Every row gives one point. A path goes straight from each point to the next, and from the last back to the first. The post is the endless flat space through its rows: a point in 2 columns, a line in 3, a plane in 4, and so on, so that a path can go around it. Count how often the path circles the post. Going back the other way cancels.

Post (1 x 2)
[[0.7 1.4]]
Path (15 x 2)
[[ 1.8 -1.7]
 [-3.4 -3.2]
 [-3.3 -0.7]
 [ 0.0 -3.5]
 [ 5.5 -1.5]
 [ 5.5  4.7]
 [ 0.1  5.3]
 [-4.7  2.4]
 [-2.6 -1.4]
 [ 4.9 -3.2]
 [ 0.5 -3.6]
 [-1.0  0.3]
 [-2.4  2.8]
 [ 3.8  7.0]
 [ 6.8  1.6]]
Times around: 0

Post (5 x 6)
[[-2.2 -3.7  0.4 -2.2  0.3 -0.5]
 [ 4.4  3.1  2.5  2.6 -5.7 -4.4]
 [ 4.2  4.1 -0.1 -0.1 -8.0 -3.4]
 [-1.6 -0.6 -1.7 -1.4  2.9 -0.6]
 [-2.5 -2.4 -0.7 -0.1  1.6  5.9]]
Path (23 x 6)
[[ 0.0 -3.9  3.5 -3.7 -4.2 -3.7]
 [ 2.0 -1.7  0.6 -1.7 -3.2  4.7]
 [-2.1  0.6  2.9 -1.7  3.6  1.4]
 [ 2.9  9.1 -2.0  2.1 -0.7 -1.6]
 [-0.2 -1.3  2.7  0.2 -8.7 -1.9]
 [ 2.3  1.8 -0.5  0.4 -1.9 -9.5]
 [ 0.2 -6.9  5.9  2.9  1.7 -3.3]
 [ 2.3 -6.8  4.3 -6.4 -3.3 -3.4]
 [ 3.0  4.8 -0.2 -4.2 -1.1 -3.8]
 [-5.2 -2.1  6.5  1.6  1.0 -3.4]
 [-0.7  2.0 -0.8  1.9 -1.5  3.8]
 [ 0.6  1.1 -4.0 -1.4  2.4 -9.6]
 [ 4.1  2.0 -4.6  4.1  2.3  2.6]
 [ 3.4  3.8 -4.1 -4.8 -4.4 -2.3]
 [-2.7 -1.8  1.1 -4.9  2.8 -0.7]
 [-7.2 -3.6  3.9 -2.7  0.2  1.7]
 [ 1.0  3.0  3.4 -1.2 -4.5 -1.8]
 [-2.2 -4.3  1.8 -6.3  4.7 -0.7]
 [ 5.5  4.5 -3.8  2.4  1.0  1.8]
 [ 1.7  0.5 -3.9 -0.4 -3.0 -0.4]
 [-0.9 -5.0  1.6  2.3 -6.9 -3.2]
 [-3.1  0.0  2.4  1.9 -5.2  1.3]
 [ 0.0  1.9  0.7 -2.4 -5.7  0.7]]
Times around: 1

Post (10 x 11)
[[-7.1  2.8  0.4  1.7 -4.3  2.0  2.2 -9.1  2.3  2.2  3.2]
 [-6.1 -1.4  1.0 -5.9  0.5 -1.3 -3.6 -3.9 -2.8 -2.3 -4.1]
 [-2.5  1.7  5.8  1.1  0.1 -1.0  5.2 -1.4 -0.8 -0.7  1.7]
 [-5.1 -1.1 -1.5 -3.5 -6.5 -1.1 -2.7  1.9  1.4  0.5 -4.0]
 [ 1.8 -5.5  4.1  3.3 -2.4 -3.0  1.5 -1.9 -1.6  0.6  2.2]
 [ 5.6 -3.1  0.9  4.8 -1.8  5.3 -0.1  2.0 -0.5 -0.5  3.2]
 [ 5.7 -1.2  1.4  3.0 -4.8  2.1  6.1 -1.7  0.5  3.4  3.9]
 [ 3.0  0.6  0.4  0.5  1.5 -1.1 -2.9  3.5  9.8 -3.5  4.6]
 [-1.8  8.5  2.1  4.6  0.7 -2.3  1.7 -1.0  0.5 -1.3 -5.3]
 [-3.8 -6.2 -4.4 -2.1  0.4  0.6 -2.1  0.0 -1.9  1.8 -1.6]]
Path (23 x 11)
[[  5.2   1.5   7.4   2.4  -0.5  -5.3   4.1  -0.8  -0.4  -4.9  -0.3]
 [ -1.1   2.0   0.0   0.1  -7.6  -1.6  -0.9  -0.4   0.4  -0.2  -1.3]
 [ -3.4  -1.9   4.1  -3.2  -1.0   0.6   0.2   1.5  -5.1   0.1   2.0]
 [ -3.5   3.8   5.1  -3.1  -1.9   1.7  -4.2  -2.7   3.7   0.8  -0.9]
 [ -3.4  -2.2   1.3   1.1   1.6  -0.3   2.0  -5.0   1.9  -0.8  -2.3]
 [ -0.9  -2.2  -0.9   6.5   0.3   1.4   2.8  -2.1  -2.2   1.0  -1.5]
 [  3.8  -7.5   5.5  -2.4  -1.5  -0.7  -2.5  -1.6   1.6  -0.3  -1.1]
 [ -5.3  -1.7   0.6  -5.7   2.0   0.8  -0.1  -2.3  -1.0   0.9  -1.4]
 [-10.3  -3.4   1.1  -3.3  -2.2  -2.7  -0.8  -6.3  -0.2  -0.5  -3.2]
 [ -4.0   0.6   5.1   2.1  -3.1  -2.7   3.6  -0.2  -2.6  -4.4   0.1]
 [  0.0   2.8   2.7  -3.1  -5.9  -6.2   0.4   3.5   2.1  -4.5   2.2]
 [  0.9   3.8   6.7   0.0   1.2  -2.8   0.4   3.3  -1.3  -0.6  -2.7]
 [  0.9  -1.5   3.8   4.2  -2.5   3.2  -4.5  -2.7   2.8   1.6  -0.1]
 [ -0.4  -3.4  -1.0   0.4  -0.1  -5.9   1.9  -1.2   5.7  -0.2  -2.4]
 [  2.4  -6.2   0.4  -4.4   3.2  -1.7   1.7  -2.2  -4.5  -2.1  -3.1]
 [  5.7   8.1   2.7   6.0   2.2  -2.6  -1.5   1.0  -2.2  -7.2  -5.0]
 [ -3.5  10.5  -3.0  10.1   0.8  -2.0   0.0  -2.2  -4.7   2.2  -6.9]
 [ -1.1   0.7  -1.4   9.0   0.9  -0.5  -4.4  -4.2   6.2   4.5   1.6]
 [ -6.5   2.5   0.9   1.6  -2.0   0.1  -3.0  -4.2  -0.1   2.4   1.3]
 [  0.4  -9.6   7.0  -4.2  -2.8  -1.9   0.3   0.1  -4.6   2.5   0.4]
 [  5.5  -4.5   6.0  -3.1  -3.3   7.4   3.1  -2.2  -3.4  -0.9   2.9]
 [  0.7  -2.3   2.5   7.7   0.6  -2.4   3.8   0.2  -2.0   1.6  -3.7]
 [  5.6  -5.4   2.4  -4.8  -4.4  -0.5   1.3  -3.5   0.4   0.5  -1.9]]
Times around: 3
